Rows are points. Examples show where two turns around zero, p and q, send a point. Where does a point land after both, in the order given? Backwards means that the second turn is done in reverse. Each puzzle has new turns, and all numbers are rounded.

Turn p:
[ 1.6 -0.7] => [ 0.2 -1.7]
[-2.7  3.7] => [1.8 4.2]
[ 2.1 -2.5] => [-1.1 -3.1]
[-1.1 -0.5] => [-1.0  0.7]
Turn q:
[-0.9  2.5] => [-1.5 -2.2]
[-0.1 -4.7] => [3.8 2.7]
[-0.8  0.4] => [ 0.2 -0.9]
[1.8 1.7] => [-2.4  0.4]
Where do these land?
q, then p backwards: [4.1 0.0] => [-4.1 -0.4]
p, then q: [-2.5 -0.9] => [-0.2 -2.7]
p, then q backwards: [-1.5  1.0] => [ 1.4 -1.2]

Turn p:
[-4.0 -1.8  1.8] => [ 0.6  4.7 -0.3]
[ 2.8 -0.5 -2.9] => [ 1.1 -3.6 -1.6]
[1.3 0.7 2.7] => [-3.0  0.1  0.6]
[-0.1  1.6 -1.6] => [ 1.3 -1.2  1.4]
Turn q:
[ 0.2 -2.6  3.6] => [-4.2 -0.9 -1.3]
[ 0.1  4.8 -1.9] => [3.8 3.5 0.5]
[-0.7  1.2  0.0] => [ 0.8  0.8 -0.7]
[ 3.1  0.6 -0.3] => [-0.6  1.4  2.8]
[-2.6 -2.4  1.1] => [-1.0 -2.5 -2.6]
[-0.1 -1.6 -2.4] => [ 1.2 -2.3  1.2]
Where do these land?
q, then p: [-0.7 -0.8 -3.1] => [-1.9 -0.8 -2.6]
p, then q: [2.2 1.5 1.7] => [-0.4 -1.7 -2.7]
q, then p: [ 0.2 -2.5 -1.6] => [-0.8  1.4 -2.5]
p, then q: [ 1.0  0.1 -1.9] => [-1.0 -1.4  1.3]
p, then q backwards: [-2.7  1.7  4.8] => [4.9 1.9 2.4]

Turn p:
[ 2.1 -3.9 -2.2] => [ 4.3 -2.2  0.8]
[ 1.0 -1.5  3.1] => [-1.5 -2.8  1.6]
[-1.4  1.0  2.8] => [-3.2 -0.6 -0.4]
[-3.6  1.6 -2.3] => [ 0.0  2.5 -3.8]
[2.6 1.2 0.0] => [0.2 1.1 2.6]
[-0.8  1.5 -1.3] => [ 0.1  1.9 -0.9]
Turn q:
[-0.7  0.7  1.9] => [ 0.9 -1.4 -1.3]
[2.6 1.9 3.3] => [ 3.0  0.9 -3.3]
[-1.4 -3.2 -3.5] => [-4.1  0.4  2.8]
[-0.5  0.6 -1.7] => [0.1 0.1 1.9]
Where do these land?
q, then p: [-1.5 -3.1  0.2] => [ 0.0 -0.7 -3.4]
p, then q: [0.9 1.0 0.3] => [ 0.8 -0.9 -0.6]
q, then p: [ 2.1 -1.0  0.9] => [ 0.5  2.4 -0.6]
p, then q backwards: [-1.4 -2.8  0.2] => [-1.6  0.5  2.6]
q, then p: [ 2.6  4.5 -3.4] => [-3.0  1.1  5.3]
p, then q backwards: [-2.8  1.4  1.9] => [ 0.2 -3.5  1.0]

Turn p:
[1.1 2.4 0.8 5.1] => [ 1.3 -2.9 -3.6 -3.2]
[-3.1  1.8 -1.1 -2.5] => [ 1.8 -1.2  2.3  3.2]
[ 1.6  1.3  0.1 -0.8] => [ 0.6  0.0  1.4 -1.6]
[ 0.2 -4.5  1.6 -2.2] => [-4.2  2.7  0.8  1.3]
[ 0.1 -1.0 -1.4  0.4] => [ 0.5  1.4 -0.9  0.4]
Turn q:
[-0.3 -1.0  4.4 -3.8] => [-3.5 -3.8 -2.8  0.6]
[ 1.2 -1.2 -1.1  0.5] => [-0.9  1.4  1.2 -0.5]
[ 0.7  1.5 -2.6 -2.2] => [ 0.9 -1.1  1.5 -3.2]
[-0.4  1.4  2.5  3.4] => [ 1.6  1.9 -2.9  2.3]
[-1.3 -0.8 -3.2  2.1] => [1.8 1.5 3.2 0.9]
Where do these land?
p, then q: [-0.7  3.1 -1.4  3.9] => [-2.8  1.9  2.9 -2.7]
p, then q: [ 2.9 -3.2  1.5 -3.5] => [ 2.7 -3.8 -3.0  1.5]
q, then p: [-0.3 -1.7  3.6 -2.1] => [ 0.4  0.9 -2.7  3.5]
p, then q: [-0.9 -1.1 -1.7 -0.4] => [ 1.5  1.5 -0.7 -0.4]
p, then q: [-0.2  2.6 -2.9 -0.6] => [-1.9  2.2 -1.8 -2.0]
q, then p: [-0.8  0.2  0.8  2.6] => [ 1.7 -0.5 -1.3 -1.8]

Turn p:
[ 0.9  3.3 -0.2 -1.2 -0.9  0.3] => [-0.9  1.5  1.2 -1.2  2.0  2.1]
[ 0.4 -3.8 -2.9  1.5 -2.2 -1.4] => [ 2.1 -2.3 -1.6 -2.4 -3.8  0.1]
[-1.4  1.6 -1.4 -2.6  1.7  0.4] => [-1.0  1.5  2.0  2.1 -0.7  2.0]
[ 1.3 -1.3  4.1  3.0 -2.1 -0.7] => [ 1.8 -0.8 -2.6 -1.9  2.6 -3.6]
[-3.1 -1.4 -0.2  4.4 -1.4 -1.7] => [ 2.7 -2.0 -4.8  0.9 -0.3  0.5]
[-0.7 -0.1 -0.5 -3.9  1.8  3.5] => [-1.1 -0.4  4.9  2.4 -0.4  0.3]
[ 4.4  3.3 -0.7 -0.1  2.9  1.1] => [-5.8  1.1  1.0 -1.6  1.1  0.3]
[ 0.6 -0.8  0.3 -3.6  2.0 -0.7] => [-0.6  2.4  2.5  0.9 -1.8 -1.3]
[-2.5 -0.9  1.6  2.5 -1.8 -0.9] => [ 3.0 -1.0 -2.8  0.8  1.1 -0.4]
Turn q:
[ 2.6 -2.3 -1.9  0.4  1.3 -2.4] => [ 1.8  1.2  1.1 -3.5  2.1  0.8]
[-2.8  0.0  0.3  1.2  0.6 -3.2] => [-1.8  1.6  0.5 -2.3 -2.9 -0.1]
[ 1.1  3.8  4.2 -1.5  1.6  1.9] => [-0.4  1.7 -4.7  4.0  0.1  1.0]
[ 3.4  0.3 -0.9  2.5 -1.8  0.1] => [-1.0 -1.8 -0.9 -1.7  3.7 -0.8]
[-0.1  0.0 -0.1  2.5 -0.1  2.2] => [-1.1 -2.8 -0.5  0.1  0.3  1.3]
[-2.7  0.4 -4.8 -1.0 -1.4  1.8] => [ 2.4 -3.7  1.9  0.1 -2.5 -2.7]
[-1.5 -2.3  3.2 -4.0 -0.3 -0.4] => [-0.1  3.8  2.7  3.4 -0.7  0.7]
Where do these land?
p, then q backwards: [ 1.9 -1.6  0.8  0.0  3.3  3.6] => [-1.9  0.1  0.0  1.1 -5.0  0.8]
p, then q backwards: [ 1.2  0.7 -1.6 -2.5 -2.0  1.1] => [-0.7 -3.5 -1.1  0.7  0.8 -1.0]
p, then q: [ 3.0 -1.5  1.9 -0.5 -0.6 -3.1] => [ 1.3  2.8 -1.0 -0.5 -0.4 -3.8]
q, then p: [-0.3  3.6 -1.5 -3.1  2.2 -1.7] => [-1.0  1.7 -0.5 -4.6 -0.7  2.6]
q, then p backwards: [-3.4 -1.5  1.4 -2.2 -2.3 -3.0] => [ 1.9 -0.9  0.3 -4.5  3.1 -0.6]
q, then p: [-1.2 -1.6 -1.3  2.1  0.7  3.3] => [ 1.4 -3.0  1.3  0.0 -0.6 -2.9]
q, then p backwards: [ 2.9  0.1 -0.7  3.4  1.0 -0.6] => [ 1.8  2.1 -0.2  2.8 -2.5  0.2]
q, then p: [-4.1  1.8  1.0  2.7 -2.3  0.5] => [ 5.3 -1.1 -1.4  1.1 -0.9  1.0]

Turn p:
[ 1.0 -3.8  2.2  0.7  0.7  0.5] => [-2.2  1.2 -0.5  1.4 -2.2 -2.8]
[-4.0  0.5 -0.1 -0.6  4.3 -4.6] => [ 1.6 -6.0  3.4 -0.1 -0.2 -2.4]
[ 4.0  0.9 -1.2 -0.2  0.2  2.8] => [-1.0  3.0 -0.6  2.6  2.2  2.0]
[-0.2  1.5  2.4 -0.4 -0.8  2.6] => [-2.5 -0.3 -1.9 -0.5 -0.4  2.3]
[-0.2 -0.7 -5.1  0.0  1.4  0.2] => [1.8 1.9 4.4 0.1 1.6 0.1]
[ 0.4 -1.0 -0.1  2.8  1.7 -1.3] => [ 1.4 -0.3  1.0  2.3 -2.1 -0.9]
[ 0.9  2.3  2.4 -2.5 -4.9  0.5] => [-0.7  0.4 -5.2 -3.0  1.8  1.3]
[-2.0  0.3 -0.6  0.1 -2.6 -0.8] => [ 1.5  0.0 -0.4 -3.0 -0.6  0.3]
Turn q:
[-2.6  1.7  1.7 -1.6  1.7  2.1] => [-1.1  0.1  0.4 -3.7 -0.6  2.6]
[ 0.0 -2.3 -2.1  0.2 -1.0 -3.9] => [ 1.0  0.0 -1.5  2.4 -2.5 -3.2]
[ 0.6 -3.1  1.6  0.7  0.3 -0.3] => [-1.1  2.9 -0.3  0.4  0.6 -1.8]
[ 0.4  0.6 -3.2  0.3  1.9 -0.5] => [-1.3 -3.1  0.7  0.7 -0.9 -1.2]
[-2.9  1.5 -1.9 -3.4  1.7  2.9] => [-0.2 -2.2  2.9 -4.3 -2.2  1.1]
[ 1.8 -0.8 -0.8 -1.4  0.9 -5.0] => [ 0.8 -1.4 -3.7  0.5 -0.6 -3.9]
[ 0.8  3.0  2.6  4.2 -2.6  1.3] => [ 0.3  1.0 -0.6  3.1  2.8  4.9]
[ 1.9 -0.7  2.1  1.1 -2.9  3.4] => [1.4 2.8 2.3 1.0 3.4 1.5]
Where do these land?
q, then p backwards: [-2.0  0.9  2.0  3.2 -3.0 -3.2] => [ 3.8  1.6  1.4  3.9 -1.4  1.3]
p, then q: [-3.2  1.6  3.2 -1.8 -1.8 -0.8] => [ 1.6  0.7  2.3 -1.8 -2.5 -3.5]
p, then q: [ 2.1  2.4  0.5  1.5  1.2 -0.9] => [-1.9  0.1  1.8  2.5  1.2 -0.3]
p, then q: [-0.2 -0.9 -3.8 -3.1  2.7  2.4] => [-3.1  1.4 -2.9 -3.4  0.5  2.5]
q, then p backwards: [2.6 1.1 0.0 1.5 0.7 0.1] => [ 1.4  1.4  0.5 -2.0  1.6 -0.3]
q, then p: [-4.9  1.1  2.7  2.3 -3.4  0.7] => [-1.5  2.7 -1.6 -0.7  0.3  6.1]
p, then q: [ 1.6 -0.8 -2.1 -0.5 -1.0 -0.8] => [-0.6 -2.1 -1.7 -0.2  1.4  0.1]
q, then p: [ 0.7 -2.8 -1.2 -1.2  3.5  0.3] => [ 1.1 -3.2 -0.2 -2.3  0.0 -2.6]
p, then q: [ 3.3 -2.7 -1.2 -1.8  1.3  2.2] => [-2.4 -1.6 -2.8  0.1 -1.4  3.3]

Turn p:
[ 4.4 -3.8 -0.8  0.7 -0.7 -2.3  1.5  2.3] => [ 0.4  3.6  1.8  1.5 -0.4  0.7 -5.0  2.0]
[-2.4  0.8  2.7  1.1  0.9  2.4 -2.9  0.9] => [-0.9 -0.6 -1.2 -0.1  3.5 -2.4  3.1 -0.1]
[ 1.0 -1.4 -2.4  1.1 -1.2 -0.9  1.7  1.4] => [-0.6  2.0  1.5 -0.2 -1.2  0.3 -2.7 -1.2]
[ 0.3 -2.6  0.8  1.0 -1.0 -2.1 -1.0 -4.9] => [ 1.3  3.0 -3.0  2.4 -2.3  2.0  1.9  0.8]
[-3.3  2.5  3.4 -4.3  1.7 -2.5 -1.3  0.5] => [ 0.4 -3.6  0.0 -1.6  3.5  4.0  3.2  2.0]
[ 0.1  0.2 -0.2  1.3 -1.5  1.1  1.7  0.5] => [-1.8  0.7  1.0 -0.4 -1.4 -1.3 -0.2 -0.3]
[-3.8  0.6 -1.0 -0.9  2.4  1.6 -1.5 -1.8] => [ 2.2 -1.3 -1.9 -2.3  0.9 -0.3  2.9 -2.4]
[ 0.8 -0.7 -1.8 -2.3 -3.8 -1.3 -2.3 -1.3] => [ 1.5  0.3  2.2  3.9 -1.1  2.3  1.0 -1.7]
[ 2.3  4.5 -2.3  3.7  1.2  2.5  0.4  2.3] => [-3.0 -3.2 -1.1  0.0 -0.2 -4.2 -3.8 -2.2]
[4.8 0.4 1.3 0.9 1.9 3.0 2.4 1.5] => [-0.1 -1.1  0.4 -0.3 -1.0 -4.4 -3.4  3.5]
[-4.2 -0.6  0.3 -2.3  0.1 -1.4  1.3 -1.4] => [ 0.8  0.3  0.3 -2.9 -0.3  3.2  3.0 -0.4]
Turn q:
[ 0.7  2.6 -2.2 -0.8 -3.0 -0.6  2.0  9.7] => [-2.5 -3.5 -1.7 -2.4  6.5  7.0  0.8 -1.1]
[ 0.0 -2.0  1.8 -1.2 -3.8 -1.6 -5.3 -0.3] => [-0.3  4.1 -4.7 -1.3  2.0 -2.9 -0.4 -0.7]
[ 0.0  1.7  1.9  0.7  1.9 -1.9 -0.8 -1.7] => [-0.2  1.2  0.7  3.2 -0.3 -0.9 -2.0  1.0]
[-2.3  3.1 -0.5  1.5  0.5 -0.4 -0.2 -1.1] => [ 0.1  0.8  0.0  2.0 -2.1  2.3 -2.0 -0.9]
[ 1.3 -0.9  1.8 -1.3 -3.9 -1.1  1.3  0.8] => [-1.5  2.7  0.7 -2.8  2.7  0.1  0.9  0.6]
[-2.0 -1.8  2.3 -0.9  0.9 -0.3 -0.2 -1.3] => [-2.2  0.9 -0.5  0.6 -1.8 -2.1  0.6  1.2]
[ 0.2 -0.4 -0.7 -0.2  1.0  3.6  1.4 -1.6] => [ 1.8 -1.5  1.2 -1.6 -2.8 -0.1  0.7  1.3]
[-0.4 -2.1 -5.8  1.8  2.6 -0.9  1.5 -1.6] => [ 1.6 -3.2  2.3  1.2 -2.1 -1.1  1.6 -5.1]
[ 1.0  0.3  2.2  2.2  1.8  2.0  0.6 -0.7] => [ 1.8  0.0  0.9  1.8 -1.0  0.3  1.2  3.0]
[ 1.4 -0.5 -0.9 -1.9  2.0  1.3  0.0 -2.1] => [ 1.3 -1.8  1.2 -0.9 -1.2 -2.5 -1.2  0.7]
Where do these land?
p, then q: [ 1.5  1.5  1.3 -1.5 -2.4  1.1  0.2  1.7] => [-2.0  1.4 -0.8  1.7  0.3  0.0  2.5  1.5]
p, then q: [ 0.4  1.0  1.8  1.9  3.2  3.4 -1.9 -1.8] => [-0.9 -1.9  2.1  1.1  2.3 -1.0  0.4 -4.5]
q, then p: [ 0.9 -4.7  3.2  3.1 -0.9 -0.6  1.8 -1.1] => [-4.4 -1.6  0.1 -3.4 -1.9  1.6 -1.8  2.4]
q, then p: [-3.6  0.5 -2.4 -1.8  0.8  2.7 -2.6 -0.8] => [ 1.7  1.7  2.5  3.0 -1.7  1.1  0.9 -3.3]
p, then q: [ 1.6  3.0  0.4 -2.0 -1.5 -2.9  2.9 -1.0] => [-0.2  1.0 -3.4 -3.0 -0.9  0.8  3.4  1.0]
p, then q: [ 1.3  2.2  0.1  2.7 -3.4 -3.0 -3.2  3.6] => [ 0.5  0.6 -2.3  4.7 -5.2  0.8  1.4  0.1]
p, then q: [-2.1 -0.1  0.8  0.7 -1.0  1.7  1.8 -2.2] => [-2.1  0.9  2.1 -2.2  0.2  1.4 -0.5 -0.9]
p, then q: [-2.3 -3.7 -3.8  1.5  1.7  3.3  0.8  0.9] => [ 0.1  1.5  2.4 -0.1  1.4 -2.3 -5.9  0.0]
q, then p backwards: [ 0.4  1.4  1.0 -3.1  3.0 -2.2  0.7  2.2] => [ 2.3  3.4  1.5  0.7  0.0 -0.7 -0.4  3.4]
p, then q: [ 1.9 -1.2 -2.4 -1.6  0.6 -3.4 -0.5 -1.5] => [ 4.7  0.2 -1.6 -1.3  0.3  0.2  0.3  1.0]

Turn p:
[ 1.5  0.2 -2.1  2.0  0.3  1.5  2.1 -1.3  0.7] => [-2.5  1.4 -1.5 -2.0 -0.3  0.4  1.3 -1.8  0.6]
[-0.2  3.3  0.1  2.3  2.0 -2.0  3.0 -2.6  2.4] => [-0.9  0.6  2.7 -3.9  0.0 -2.9  2.5 -2.7  0.4]
[-3.5  4.1 -1.0  0.6 -0.2  4.1 -0.7  4.2  2.5] => [ 5.5  1.7 -3.0  1.1 -0.3 -0.8  0.7 -4.9 -1.6]
[-1.1  1.0 -1.7 -0.5 -0.3 -1.0  0.3 -2.8 -0.8] => [-0.6  0.7  1.1 -0.7  1.1  0.2  2.9  1.2 -1.1]
[ 1.9 -0.7  0.8 -1.3  0.7 -0.4 -0.6  1.0 -3.6] => [ 0.4  0.6  1.1  0.1 -0.5  2.8 -2.1  2.4  1.2]
[-3.3  0.2 -0.5 -1.9 -1.9  1.7  1.2  6.1  1.9] => [ 5.0  1.2 -4.7  1.2 -0.9 -2.8 -1.8 -0.1 -1.3]
[ 0.0  2.2 -2.2  4.0  0.3 -3.2  0.2 -1.2  2.1] => [-1.6  0.9  2.1 -0.4 -2.8 -2.6  3.8 -2.0  0.6]
[ 3.0 -2.4  0.4 -3.1  1.3  0.1 -2.5 -1.5 -0.3] => [-1.1 -4.2  0.1 -0.2  0.2  3.3 -0.8  2.1  0.5]
[ 2.5 -3.0  3.7 -0.8 -3.2 -0.7 -1.1 -1.5 -2.3] => [-3.4 -1.1  1.8  1.9  0.6  1.3 -4.1  2.7 -1.8]
[-0.7 -4.8  2.4 -1.1  0.9  0.0 -2.0 -0.4 -2.7] => [-0.9 -1.6  0.4  3.1  2.8  1.2 -2.4  3.0  2.3]
Turn q:
[-3.1 -1.1  0.6  0.6  2.2 -1.6  3.2 -3.1 -3.1] => [ 0.6  0.9  1.0  4.1 -1.2 -5.1  1.1  0.0 -0.8]
[ 2.2  2.4  3.2  0.4 -0.7 -0.9 -2.8  3.8 -0.2] => [ 2.8 -0.1 -2.2 -2.1  2.6  3.0 -2.1 -0.5 -2.8]
[ 2.8 -1.2 -0.1 -1.4 -3.5  0.4  2.9 -2.1  2.7] => [-1.8 -4.3 -0.4  0.8 -3.2  2.5  1.9  0.5  0.6]
[-3.4  2.5 -0.6  3.1  3.1 -1.2  0.1 -2.9  2.0] => [-0.3  1.9  0.6  4.6  3.2 -1.2  0.4 -2.3  3.0]
[ 1.7 -2.1 -1.6  0.9 -4.2  0.8  0.9  0.6  0.7] => [-2.9 -1.2  0.7 -0.3 -2.4  2.9 -0.5  2.3 -0.8]
[ 0.9 -0.6 -2.9 -2.8 -3.1 -3.7 -1.3  0.2  2.9] => [-4.0 -0.5  0.3 -2.1 -1.0  2.9  2.5 -3.5 -1.6]
[ 0.9 -3.1  0.8 -0.8 -1.7  0.2 -0.9 -1.0  1.4] => [-1.1  0.0 -1.4 -0.7 -1.4  1.5  2.7  1.7 -0.2]
[-3.4 -0.5 -2.1 -1.3  2.8  1.3  1.0  3.0 -0.2] => [ 1.6  3.4  2.9 -1.5 -1.8 -1.6 -1.2 -1.4  1.9]
[-0.9  2.4  3.1 -1.4  1.5  1.9 -3.3  3.6 -2.6] => [ 4.0  2.1 -2.9 -3.4  1.6 -1.1 -3.2 -0.2 -0.7]
[ 0.0  2.9 -0.6  0.1  0.5  1.6 -2.5  0.6 -3.1] => [-0.1  0.2 -1.1 -2.0  2.4 -2.2 -3.4  0.1  0.0]
[ 2.3 -1.6  0.2  2.5  3.1  1.3  2.6 -2.7 -0.6] => [ 1.3 -2.3  2.5  2.4  1.1 -1.7  1.7  3.4  1.4]
Where do these land?
p, then q backwards: [ 1.0  1.5  4.5  0.4 -2.3  0.9  2.3  0.6  1.6] => [-0.8  3.1 -1.7 -0.8 -0.7 -1.2  0.0  2.6 -3.9]
q, then p: [-1.5  1.1 -2.1  1.0  5.2 -1.2  3.3  0.6  1.6] => [-2.8 -2.4  4.1 -1.7  0.5 -1.8 -2.4 -3.0  0.0]
p, then q: [-0.6 -0.7  2.2 -1.3 -2.2 -1.7 -0.3  0.4 -5.2] => [ 3.3  1.7 -1.3 -1.4  2.9  1.6 -3.6  0.6 -1.0]
q, then p: [-1.2 -1.2 -0.7 -1.9 -0.1  0.6 -1.7  0.8  1.8] => [ 1.1 -0.2 -0.9 -2.0  0.7 -0.2  0.8 -0.2 -2.6]
p, then q: [-0.6  0.7 -1.2  0.7 -2.2 -2.0 -2.6  1.1  1.4] => [-1.3 -0.6  0.4  2.4 -0.7  0.8 -1.3  1.7 -2.8]
p, then q: [ 1.7 -0.1 -2.4 -1.1  2.9 -3.0  1.1 -0.1  1.9] => [-0.1 -0.6  0.4 -0.9 -4.5  2.2  1.8 -1.5 -0.6]
p, then q: [ 0.6  4.3 -1.0 -0.4 -2.8  8.6 -2.0 -2.5  0.3] => [-1.8 -2.9  0.2  0.0  0.9 -8.0 -2.1  4.0  3.9]
q, then p: [ 1.3 -1.4  0.6  1.6  5.2 -0.3  0.3  0.8 -3.6] => [ 1.0 -0.7  3.5 -2.0 -2.9  0.1 -3.5  1.2  2.8]
p, then q: [ 0.3 -2.4 -1.6  0.6 -2.0 -1.2  0.9  1.9 -1.1] => [-1.6  1.5  0.8 -0.1  0.3  2.0 -2.7 -1.6 -0.7]
q, then p backwards: [-1.1 -1.6  1.7  0.6 -1.8 -0.6 -1.3 -3.7  1.3] => [-0.9 -2.7 -3.9  1.0 -1.3  0.9 -0.9 -0.5  0.2]
